Each wall is flat, endless, passes through zero and stands at right angles to its row. A trip goes straight from one point to another. Which walls does it cross, in order?
In the rows, zero is written as 128.

Walls:
(1): [193 108]
(2): [142 157]
(3): [136 145]
Trips:
[184 109] to [162 155] => none
[ 78 158] to [136 136] => 1
[89 22] to [136  88] => 1

Walls:
(1): [129 163 139 106 123 146]
(2): [ 84  82 204 139 130 124]
(3): [ 39  80 136  70 194 147]
(4): [107 103 119 157 126 111]
(5): [ 70  96 139 137 120 175]
Trips:
[149 149 158 114 147 132] to [148 138 174 135 167 124] => 3
[ 86 147 135 124 153 112] to [119  87 135 180 113 102] => 1, 3
[123  43 103 144  94 108] to [ 61 195 145 154  90  78] => 3, 1
[112 145 116  22 138 120] to [ 76  97 133 160 134 163] => 5, 2, 4, 1
[ 68  67  82 113  91 117] to [124 108 108 144 126 155] => 2
[165 159 168 115 170 149] to [170 163 112 126 136 204] => none

Walls:
(1): [166 131  59  97  98 103  95 109 118 157 169]
(2): [ 98 121 127 117 111  25 106 121  82 143 166]
(3): [177 129 159 124 131 204 150  67 105  60 102]
Trips:
[145 167 150 122 100 175 119 201 138 142 107] to [106 117 153 172 172 165 179 154 185 177 165] => none
[176 143 164 139  21 137 143 109 152  71 158] to [172  81 165 160 105 113 203 149 103 166 153] => 1, 2, 3
[ 93 119 142 124 130  99 173 129  94 113 138] to [141 108 145 141 148 103 140 191 136 148 186] => 1
[124 135 184 133 126 133 141 149 154  86 135] to [ 85 118  70 193  40 177 136  78 132  98 115] => 1
[128 113 134 123  79 114 182 160 115  74 137] to [ 99 116 129 130 139 118 124 153 172 102 133] => 3, 2
[143 140 139 155  87  71 153 163  54 166 161] to [165 110 144 117  56 121  98 123 152 168  70] => 2
[164  90 143 176  90 154  94 170 182  59 134] to [151  99 151 110 129  88 125 140 137 138 202] => 1, 3, 2
[144  88 129 126  59 128 130  95  83 158 170] to [196 140 147 104 184 166 174 119 145 117  98] => 2, 1

Walls:
(1): [164  84 145 158 149 153 123 133 122 157 157 194 126 200]
(2): [166 168 112 117  58  76 120 156  94 150 149  90 139 135]
(3): [ 49 147 168  88 150 170  82 172 111 140 188 182 106 134]
(4): [ 56 109 101  97 123 175 130 116  79  83 128 199  92  87]
(5): [168 124 127 149 115 128  93 134 197 153 197 156 135 180]
(6): [ 95 184 133 173  72 113 151 123 183  86 155  85  90 135]
Trips:
[162 123 117 115 105  75 117 183 142 132 127 112 124 103] to [129 139 208 136  69 186 162 135 107 152 143  71 102 141] => 5, 3
[174 106  83 175 109 127 158 127 136 148 156 114 168 114] to [118  71 107 124  95 134 112 111 176  77 137 115 129 109] => 1, 2, 4
[143  71 109 194 110 159  71 128  71 135 120  38 195 117] to [133 108 111  91 137 110 125 174 105  67 176 151 136 179] => 1, 5, 3, 4
[ 91 111 115 173 162 142 171  87 164  85 171 151 122 115] to [179 181  62 143  97 158 112  91 127  90  95 112 107 114] => 3, 1, 5, 2

Walls:
(1): [104 115 134  69 138  57  82  54 154 158 139  77 103 180 110 149 130 121
 104 135 151  88 207 165]
(2): [206 125 180  74 157 145 176  77  89 162 148 140 137 119 109 123 194 131
  95 194  70 103 153 131]
(3): [154 193  28 178 123 131 152  41 134 102  82 122 183 115 116 124 111  99
  93 124 129  90 176 134]
(4): [ 98 137 120 114 149 123 125 198 109 136 158 144 125 129  57 158 108 169
 134 150 154  93 161  94]
(5): [175 105 100 116 134 133 134 118 140 151  97 170 191 117 119 125  35  98
  65 187 120 119 191  73]
(6): [157  86 120 102 132 132 120 138  62 178 175 162 154 125 158 122 132 140
  93 193 146  78 105  94]
(7): [140 113 103 183 156 194 139  89 126 133  92 135 151 125 130 185 153 128
 136 130 149 163  83 106]
Trips:
[142 160 146 140 159 123 189 112 114  86 130 169 122 107 120 148 126 132
  60  97 100 136 111 131] to [111 141 140  92 137 154  58 107 135  92 129 173 105 146 160  72 146 121
 138 157  31 129 136 106] => 7, 3, 6
[166 193  72 142 163 124 169 123 174 131 117 121 164  32 131 186 122  57
 155 145 136 104 142 137] to [143 214 116 169  96 146 149 163 147 175 183 118 164  96 163 155 141 152
 150  54  97 123 104 113] => 2, 5
[175 148 117 133 114 166 130 125 167 125 123 220 140 121 130  97 120 105
  95 158  23 116 110 170] to [148 118 144 127 167 114 149 122 102 179 147  52 156 150 161 148 166 147
 120  89 184 121  90 137] => 7, 5, 3, 1
[140 140 173 133  66 115 103 163 144 144 113 151  85  80 186 155  74  89
 125  86 134  77 108 147] to [157 175 158 162  70 168 189 120 108 112 125 148  86 142 111 141 155 121
 127 145 138  93  63  92] => 6, 7, 2, 3
[161  90 176 174  98 137 125 158 132 159  61 198 187 155  91 133 133 106
 140  88 170  90  91  72] to [169  72 106 176  69 140  92 185  98  83 159 139 114 115 139 100 175 187
  92  94 197 106 155  92] => 5, 7

Walls:
(1): [108 194  62 150 109 113  70 126 108 140 144 140 153 129 206 199 124 180
 137 159 118 102  94 113 110  96 163 141 203 169 113 115 121 180  67 165
 129 109 193 186 128  59 141 154 149 104 159 127]
(2): [ 48 100 147 160 132 162 119 105 121 173 108  80 167 121  98 128  88 174
 148  98  92  88  62 141 130 177 118 136  70 127  86  93  93 179 139  70
 145  76 189 176 165 171 135 110 144 187 183 188]
(3): [108 120 103 160 169 156 120 172  64 112 170 114 115 124  87  73  58 100
 148 150 153 100  77 135 150 130 146 131 108 169 118 126 142 146 110 128
 162 108 128 117 150  92 130 135 133 100 156 120]
(4): [180 136 146  96 129  72 173 145 152 164 150 155 150 124 142 151 111 165
  94 113 131 109 104 121 153 133 106  97 110 153 184 139 122 138  86  92
 104 141  80  99 119 156  90 156 139 164 134 119]
(5): [173 113 119 112 127  65  53 152 126 100  65  84 140 128  88 150 110  97
 155 134 137  93 109 149  97  98 141 119 197 143 138 192 108  87  92 144
 146 199 116  72 106 122  88 135 115 134 135  46]
(6): [206 104 127 106 180  92 131 106 192 108  99 118  74 130 203  72 166 148
 173 152 132 164 125 110 110 152 160 136 137 118  82 143 111 156 103  83
 167  80 146 133 103 170 101 138 132 100 107  73]
(7): [141 101 182 116 191 113 131 125 134 113 122 103 132  77 144 128 140 157
  76 121 131 145 120  92 188 161 204  86  90  90 104  82 173 125 180 162
 142 150 115 195  99  89 105 106 155  78 180 136]
(8): [161 113 133 164  83 126 102 143 108 141 112 148 136 180 165  82 149  82
 120 135 167 162  99  97  97 147 134 106 103 148 171  90 170 148 116 140
 127 141 189  28 161   7 148 149 149 151 142 103]
Trips:
[ 97 133 100 123  85 115 141 183 199 135 170  91 150 145 112 121  96 147
 118 168 121  99  86  94  70  98 138  71 141 143 112 175 105  85 110 131
 141 140  65 106 144 152 123 136 123 109 136 126] to [122 142 147 143 151 168 149 129 126 107  83 134 166 113 185  92  88 163
 146 120 120 132 154  93  94 156 159 116 100 179 101 147 115 100 129 141
 130 177 187  90 109 113 128 117 138 104 115 137] => 6, 8, 4, 7, 2
[103 133 132 139 145 113 136 170  68 105  74 141 135 165  85 169 146 151
 150  71 125 136  91 105 164 138  87 122 143 114 134 177 132 135 171 182
 155 157 183 135 111 109 150 127 191 137 148 130] to [112 104  63 119  95 143  92 142 123  52 195 114 152 141 155  87  92  81
 153 119 117 185 148 131 175 102 140  97 125 116 166 131 133  80 172 111
 150 161 101 133 104 100 181 153 141  98 127  67] => 2, 1

Walls:
(1): [106 149 173 161 104 150 124  32 137 120 155 133 102  84 148 126  98 144
 152 105 108 114 152  92 125 193 107 112 124  62  64 120 149  94 125 125
 117 160  82 141 206 189 129 107 182 124 128 148]
(2): [146 125  76 183  95  90 136 127 120 108 134  42 116 126 143 148 141 103
 132 136 188 155 147 219 143 125  94 146  55 158  69  79  96 158 111 122
 153 134  60 111  41  97 114  26  75 181 184 123]
(3): [ 63 176  95  68 172 122 132 198 133 103 123 169  91 131 161 119 118 145
 170 144 145  15 142 159 166 135 149 124 143 100 105 111 103 172 115 109
 136 150 139 146 118  69 149 113  94 123 134 101]
(4): [149 162  43 142 151 179 100  75 121 140 155 124 124 168 180 146 131  90
 108  88 135 140 150  85 162 131 151 100  99  98 196  90 175 120  73 139
 126 202 136 103 146 147 176 115 162 166  67 113]
(5): [140 153 107 107  78 132 166  78 135 189 107 119 106 129  98 147 154 162
 154 152 107  94 173 109 134 138  81 138  87 135 153 165 169  91  90 135
 212 126 121 180 146 166 139 144  70 157 149  92]
(6): [153 110 160  87 119  65 132  91  80 120 144 105  75 152 183 155  92  72
 153 154 157 166 191 156 111 103 155 119  87  85 113 107 183  96 127  88
 170 135 125 109 181 153 146 163  52  92 147 148]
(7): [ 66 160 148 122  97 162 133  88 119 116 142 121 120 140 104 148 104 102
  96  70 119 131 138 102 153 131 103 122 182 121 115 162 159 155 141 164
  96 135 163 211 106 108 174 147 171 112 123 165]
(8): [133  79 133 124 133 115 142 139  86  62  84 163 152 148 131 121  61 157
 131 150  88 193  94 126 128 142 151 184  93 166 159 237 115  91 120 156
 113 178 183  68 128 140 134  78  82 120  91 111]
(9): [136 130 162 128 139 117 130  60 166  56  99 103  92 171  88  75  33 119
 190 112 116  97 150 104 143 152 163 139  98  68 106 162 224  34 152  62
  91 143  96  92  90 169  89 192  58  66  64 131]
(10): [131 135 123 121 129 131 103 112 153  66 117  83 127 216 130 169 123 133
 167  94 129 173 218 110 107 114 121  74 173 153  73 126 153 154 151 124
 171 133  92 142 152 121 134 143 126 117 148  84]
Trips:
[111 167 150 159 118 145 139 127 146  47 135 142 101 162 108 108 106  66
 130 167 131 119 161 140 131 130  98 141 166  95  67 106 168 100 166 172
 142 133 137 133 120 158 159 125 101 143 155 112] to [ 45  79  66 158 139 141 128 161 171 148 102 146 163 169 114 172  66 183
  77 100 148 133 129 118 107 181 106  58 159 103 122 147  89 144 151  84
 116 138  61 106 154 156  74  98 119  98  83 117] => 5, 6, 8, 2, 7
[117 147 154 133  84 153 119 116 187 177 164 116 197  69 145 118 186 172
 112 100 127 107  83 148 163 111 122 132 135 103 131 160 126 208 148 127
  93 172  95 170 122  68 179 129 217 113 153  54] to [119 137 116 101 144 143 165 125 166 109 186 130  74  58 178 112 166 156
 128 127  84  91 113 101 103 117  96  86 125  93 157 115 158 130 142 146
 100 102 138 126 191 139 188 151 140 201 125 176] => 5
